Each row of a before or after table is a point. The points were changed in one or more steps. Then noise was added and the rows were shuffled. The steps act on how far a point lies along the listed directions, d1 being the first. Name the steps. A step turns or swaps two directions, mirrors them in a line or flattens them onto one, adds a multiple of one to another, or multiplies one. Angles are multiples of 10 degrees, from the lower direction toward the higher: turns from -170 to 170, lines from 10 to 170 but not 90. Use the fewest steps. Two steps may share a direction if one is a turn and the other turns, adds or multiplies; they go together, in the order done. Otherwise the lowest direction goes first.

Directions:
(1): [-21 -55]
(2): [-55  21]
Before (12 x 2):
[[ -8 -94]
 [-63  35]
 [-37  17]
 [-37  30]
 [ 18   2]
 [ -7  -4]
 [ -8 -75]
 [ 32  43]
 [  3  16]
 [-21  12]
 [-29  80]
 [-61  50]]
After (12 x 2):
[[ 76 -50]
 [-14  14]
 [-44 -18]
 [-34 -29]
 [-72 -28]
 [ -2  -7]
 [ 62 -47]
 [-79  14]
 [  8  18]
 [-61 -37]
 [-21  49]
 [-22 -12]]
Steps: turn d1 and d2 by -60 degrees

Directions:
(1): [11 -5 33 30 49 76]
(2): [ 49  19  62 -37 -46  12]
(3): [ -7 -82  47   3  11 -33]
(4): [ 23  -7  -3  84 -51  -2]
(5): [-44 -38 -18 -23 -54  56]
(6): [-72  41  53  19  -8 -12]
Before (12 x 6):
[[ -20    9  -31  -12    2   53]
 [  43  -12   20  -66   94    5]
 [  41    4   25   53   32    4]
 [  -8  -34   63 -121   -5   -9]
 [ -47  -55   69  -10  -43  -85]
 [  30   12    7  -23   17  -76]
 [  57  -14  -24   -9   12   35]
 [  56   37    5  -41   17  -47]
 [ -35   12   45   -3   -5   60]
 [   3   29   -6    8   83  -21]
 [  48   30   58  -42   24  -21]
 [  25  -44  -23  -46   28   -1]]
After (12 x 6):
[[  49    1   47   31   -3   24]
 [  45  -17   36  -87   57   31]
 [ -61  -64   17 -108   -5    9]
 [ -15   15  -41    6   32   30]
 [  19    2   53  -67  -31   27]
 [  27  -43  -19  -41   33   -7]
 [  39   45   45  -22   45  -14]
 [  36    5   31  -52  -28  -46]
 [  50  -19  -30  -10    7   40]
 [ -61  -67   56   -7  -44  -79]
 [ -59    4   17   13   16   56]
 [  46   21   13  -69  -35   -7]]
Steps: turn d2 and d5 by 60 degrees

Directions:
(1): [-39  71  -9 -13 -45  -7 -21 -57  44 -66   2]
(2): [ 10  52  88 -55  40   4  13 -10  29  45 -22]
(3): [ 72 -51  -9 -23  -3  27  14 -18  90 -20  26]
(4): [ 28  30 -40  27  21  56  -2 -87 -28  53  15]
(5): [-37 -44  14 -70 -23  52  55 -30 -49 -29   0]
(6): [ 33  -1  69  84  -6  16  40 -19 -16 -53 -26]
Before (13 x 11):
[[  22 -107    8   37  -18   51   60   37  -54  -26   17]
 [ -13   85    5  -17   45  -55  -49   -2  -56   97  -46]
 [  -6  -19  -10   26   49  -25  -45   57   17   98    5]
 [ -22   85   -6    0   37  -34  -48    8  -57  103  -13]
 [ -33  -71    7   10  -47   11   36   48  -16  -79   20]
 [  29  -94  -32   76  -18   22   21    1  -29  -71   18]
 [ -11   38   24    9   72  -10  -11  -16  -36   80  -16]
 [ -21  -61  -71   25  -24   22   31  -27  -38  -66   22]
 [  21   85  -15   21   48  -33  -52  -20   62   97    3]
 [  32  -37  -13   24   -8   28   22   23    2  -30   -7]
 [   9   33  -15  -59   53   28   -9  -19   70   62    3]
 [  23  -32  -94  -62   -9    8  -43  -20   30   59   32]
 [   7   -3  -36  -31  -20  -16  -38   23   56   27   22]]
After (13 x 11):
[[ -39  -68  -37  -19  -27  -18   31   33   -7  -84   12]
 [  -7   68  -24   64   21  -18  -32   -9  -81   68  -12]
 [  -6   20  -19   51   53    5  -16  -35  -59   62   -6]
 [   8  -21    9   65   49  -13  -30   43    3   81   -6]
 [  34   61  -44   90   30  -14  -42  -42   30   64    7]
 [  20  -38  -10  -14   -2   15   14   46   13  -20   -7]
 [  41  -50  -37   13  -34    4  -14   -8   18  -10    8]
 [  22    5    6   14  -17   -9  -15   11   49   10    9]
 [  31   21  -31   13   40   49    5  -54   40   30    3]
 [  -1 -103   17  -23  -10   27   44   75  -30  -12   21]
 [ -40  -44   49  -52  -22   -4   35   63   14  -45    9]
 [   3   69  -16   50   31  -34  -37  -32  -86   77  -42]
 [  -2  -94  -16   -4  -16  -20    2   65    7  -57   13]]
Steps: turn d2 and d4 by 50 degrees; multiply d6 by 0

Directions:
(1): [-41  51  17  66  75  -5  -5  -8 -28  29  19  58 -41  49]
(2): [92 -9  0 -1 -7 42 38 10 -6  9 50 82 46 23]
(3): [ 28 -38  12 -40   6 -40 -89   0 -44  17  74 -25 -18  42]
Before (10 x 14):
[[ -35  -39  -19  -55  -63  -47  -50   17    7  -39  -42 -120  -17  -43]
 [ -41   -3   -4  -28  -26   -6   -7   -2   20  -12  -26  -56  -10  -33]
 [   0    3    6   -4   -5   12    4   22    3   16    3  -20   -5   12]
 [ -35   56   -7   51   28   19   50  -22   18    6  -34   44  -10   -6]
 [ -41   43   14   32   23   38   56    3   13   -2  -56   31    6  -13]
 [  10   21  -10    1   13   12   27   -9   15  -11    2    6   -9    4]
 [  12    6  -13   -6  -35   18   34   -1   24  -25   -7    5   16  -28]
 [  -6    7  -14    7    5   -2   12    7    7   -8    1   -4    4    8]
 [ -37   -9  -19   -4  -26    2    4   -3   16  -20  -46  -34   -3  -41]
 [ -50  -15  -11  -34  -42  -43  -28  -16   10  -17  -38  -85  -11  -26]]
After (10 x 14):
[[ -41  -18  -10  -40  -47  -37  -24  -13   12  -20  -37  -84   -4  -31]
 [ -34   -6   -3  -31  -27   -5   -4   -1   22  -12  -27  -55   -9  -33]
 [   6   22   -9    2   13    9   26   -7   14  -10    0    6   -9    6]
 [ -41  -39  -19  -50  -60  -51  -53   17    5  -39  -43 -121  -22  -40]
 [ -36   -9  -18   -7  -27    4    4   -2   18  -21  -44  -35   -2  -43]
 [  -6    6  -12    5    2   -4   15    7    6   -7    5   -3    6    8]
 [ -17   19  -10    7  -16    9   26   -7   15  -22  -14    5   -2  -24]
 [   1   40   -9   34    7   29   59  -19   26    0  -28   46   13  -12]
 [  -2    5    7   -2   -6   11    2   22    5   16    2  -19   -4   11]
 [ -19   29    9   20    7   48   60    5   15   -6  -50   32   21  -17]]
Steps: flatten d1 and d2 onto the line at 50 degrees

Directions:
(1): [-21 -25  30 -55 -27 -20  11  11  58  25   8  -7  36 -10   4  19 -46 -16
  29 121 -18  -2  18  83]
(2): [  4  52   6  -4   9 -19   1 -14 -40 108 115 -43   2  -3  36 -12 -38 -15
   4  -2  24  39   1 -26]
(3): [ 37 -22  41  21  56  10 -69  -8  61   4  -1   4  62  17  79  59  -1  23
 -50   9  49 -28 -24 -31]
Before (12 x 24):
[[ 28 -16  39  21  23  -2 -38   0  40 -18  -6  29  32   9  47  25  -4  -1
  -24  -8  15 -19 -16  -8]
 [  3  -6  38 -16  24  -1 -35  -6  38  72  57 -18  67   4  70  32 -57  10
    3 120  20   5 -14  52]
 [  1  31  -2  14 -18 -16   3  -1 -50  42  46 -32 -19  22  15  -1 -21   5
   16   0  -6  17  -2  -2]
 [ 11  -5  -3  41  36  19 -55  -3  31 -20 -22  24  36  -1  42  18  11  15
  -45 -25  26 -24 -22 -55]
 [ -8 -28  40 -24   2 -17 -13 -16  82  13   2  -5  48  12  31  39 -41   1
   25  75   3 -19 -10  32]
 [  5  24 -23  15   3  12   1  15 -38 -39  -1   5  -6  -1   8 -26   6  11
   13 -62   7  -1   7 -40]
 [-14  31 -37   2 -21 -29  49  13 -64   5  18 -29 -57 -24 -35 -37   6 -19
   48 -50 -26  54  22 -10]
 [ 10   8  20  18  19 -17  -5  -5  34  -4  13  12  31   8  29  12  11  22
   -1 -16   9  -2  -9   1]
 [-20  -4 -32 -34 -61  -8  44  12 -33 -41 -40  10 -39  -6 -45 -48  30 -10
   28 -40 -46   1  27  33]
 [ 17 -10  24  35  42  28 -53  10  36 -16  -9  10  23  -8  46  11   5  24
  -51 -29  27  -9 -15 -34]
 [-11  27 -30  14 -11  -2  29  -8 -45 -36 -18  -2 -62  18 -65 -33  26 -18
   19 -54  -5   8  -4  -9]
 [ 27  11 -26  20   8  12  -3   0 -20   0   8   7  -6   0  -5 -13  20  30
  -25 -59  -4  -6  -6 -34]]
After (12 x 24):
[[-17   0 -33 -33 -64  -8  45  12 -33 -35 -34   7 -38  -5 -43 -48  27 -12
   29 -41 -45   4  28  32]
 [ 12   7  -1  40  39  16 -55  -6  23   5   3  15  36  -1  51  17   4  12
  -43 -24  31 -16 -22 -61]
 [ 20   0  26  33  45  25 -51  10  30   3  12   2  23  -8  50  10  -3  21
  -50 -27  32  -1 -17 -38]
 [  0  33  -2  12 -20 -14   4  -3 -52  44  49 -35 -17  20  15   1 -25   4
   17   1  -7  18  -1  -3]
 [  8  42 -20  13   6   7   0  10 -51  -4  36  -7  -5   1  20 -31  -6   7
   14 -63  13  13   7 -48]
 [-10  40 -35   2 -19 -32  49  10 -72  26  40 -37 -55 -24 -26 -39  -1 -23
   48 -51 -22  61  22 -16]
 [ 28  28 -22  22  12   6  -1  -4 -31  36  45  -5  -6  -1   7 -19   8  24
  -23 -61   5   6  -6 -42]
 [  3 -34  35 -14  21  11 -35   0  61  10  -5   3  66   7  49  40 -36  17
    2 121   7 -16 -13  67]
 [  9   9  21  17  18 -18  -4  -4  34  -3  19  11  30  10  30  13   9  22
    0 -13  11  -4  -9   1]
 [ 28 -15  39  21  22  -2 -38  -1  42 -18  -6  30  33  10  45  25  -2  -2
  -24  -9  17 -21 -19  -9]
 [-11 -52  38 -23  -4  -8 -14 -11 101 -38 -52  15  47  12  13  45 -22   5
   23  75  -9 -36 -12  45]
 [-11  42 -28  12  -8  -7  29 -13 -56  -4  16 -13 -58  19 -54 -37  14 -23
   21 -56   3  20  -3 -18]]
Steps: add -0.7 times d1 to d2
